Rows are points. The ring and each string are closed loops that go straight from each point to the next, and from the last back to the first. Before rounding, they use only three directions, however many columns there are. How many times does the string pass through the ring? Passing back the other way cancels.
(in the rows, 128 means zero)

Ring, 8 rows:
[[110 185 107]
 [ 97 183 131]
 [ 89 160 141]
 [ 92 138 134]
 [110 121 123]
 [151 121 110]
 [157 137 100]
 [135 167  92]]
String (19 x 3):
[[135 121 131]
 [131 106 125]
 [114 104 114]
 [ 95 113 105]
 [ 88 106 117]
 [ 89 116 136]
 [111 139 146]
 [ 86 143 150]
 [ 74 152 145]
 [ 66 157 128]
 [ 97 155 120]
 [113 155 130]
 [109 156 150]
 [ 82 148 154]
 [ 70 135 135]
 [ 70 117 134]
 [ 85 120 114]
 [103 134 110]
 [122 135 122]]
Times through: 2
String (19 x 3):
[[ 93 187 103]
 [ 98 164 108]
 [122 161 131]
 [117 168 151]
 [ 85 167 163]
 [ 66 148 141]
 [ 80 138 121]
 [ 80 125 113]
 [ 91 110 110]
 [111 131 108]
 [126 140 116]
 [153 131 124]
 [185 120 117]
 [174 129  92]
 [131 146  82]
 [125 154 101]
 [139 164 109]
 [135 187 101]
 [110 201  98]]
Times through: 3

Ring (6 x 8):
[[155 128 128  69 105 145 125 127]
 [144  96 129 110  54 139 143 114]
 [132  96 132 138  69 130 138 114]
 [130 118 134 135 118 126 120 124]
 [115 151 126 130 173 131 105 139]
 [133 149 125  93 154 141 111 138]]
String, 24 rows:
[[125 148 120  99 149 144 115 137]
 [186 147 134  11 131 150 113 135]
 [188 132 137  22 108 147 120 128]
 [137 122 127 105 106 139 126 126]
 [131 114 123 112  84 143 136 122]
 [169  96 130  64  38 148 147 113]
 [186  94 138  48  40 144 143 112]
 [152 112 133  93  87 137 130 121]
 [111 112 122 151  95 135 133 122]
 [112  86 124 166  48 133 149 110]
 [146  72 136 134  24 130 151 103]
 [165  95 141  97  65 130 134 113]
 [121 117 127 137 107 133 127 124]
 [ 93 110 122 187 104 127 131 122]
 [125 114 134 148 116 123 121 123]
 [154 126 141 101 133 126 111 127]
 [151 131 137  95 134 130 112 129]
 [149 140 137  94 152 129 106 133]
 [123 132 127 127 135 133 117 131]
 [ 88 146 118 168 167 131 111 137]
 [ 93 168 118 148 206 132  97 147]
 [146 168 130  70 194 137  94 146]
 [149 143 131  79 145 138 111 134]
 [112 131 122 137 128 136 122 130]]
Times through: 5

Ring (10 x 12):
[[147 110  83 123 180 142 161 135 120 130 144 161]
 [138 139  81 109 180 162 157 113 125 123 118 118]
 [123 160 103 107 165 177 147  99 130 124  98  84]
 [116 163 136 113 152 181 138  89 134 126  92  74]
 [118 147 178 127 140 172 132  85 135 131 104  89]
 [120 126 196 142 130 158 129  99 133 140 121 118]
 [118 104 191 157 122 142 129 133 128 152 140 153]
 [118  89 163 164 123 129 133 166 122 160 155 181]
 [129  85 124 155 142 125 145 174 118 155 162 194]
 [140  91 101 142 161 129 154 161 118 144 159 187]]
String:
[[123 129 135 131 148 157 141 122 127 138 122 125]
 [ 99 152 152 133 125 172 127 121 132 144  99  89]
 [133 124 162 132 152 155 141  99 130 132 126 127]
 [134 117 180 138 146 151 138  99 131 134 131 134]
 [136 105 208 148 138 144 134  96 132 137 140 147]
 [141 101 212 148 141 142 136  93 132 136 144 151]
 [127 117 170 141 141 150 137 114 129 140 132 137]
 [102 132 175 147 116 160 124 130 131 151 115 114]
 [106 154 195 132 124 177 123  86 137 137  95  76]
 [124 165 170 111 153 185 136  57 139 118  89  62]
 [135 147 139 113 167 171 146  79 133 120 108  95]
 [130 173 107  94 177 187 150  68 134 111  87  62]
 [107 180  80 100 160 190 143 107 131 126  79  58]
 [101 170  91 112 147 182 139 124 129 135  87  72]
 [124 139 129 124 154 163 143 111 129 132 115 111]]
Times through: 0
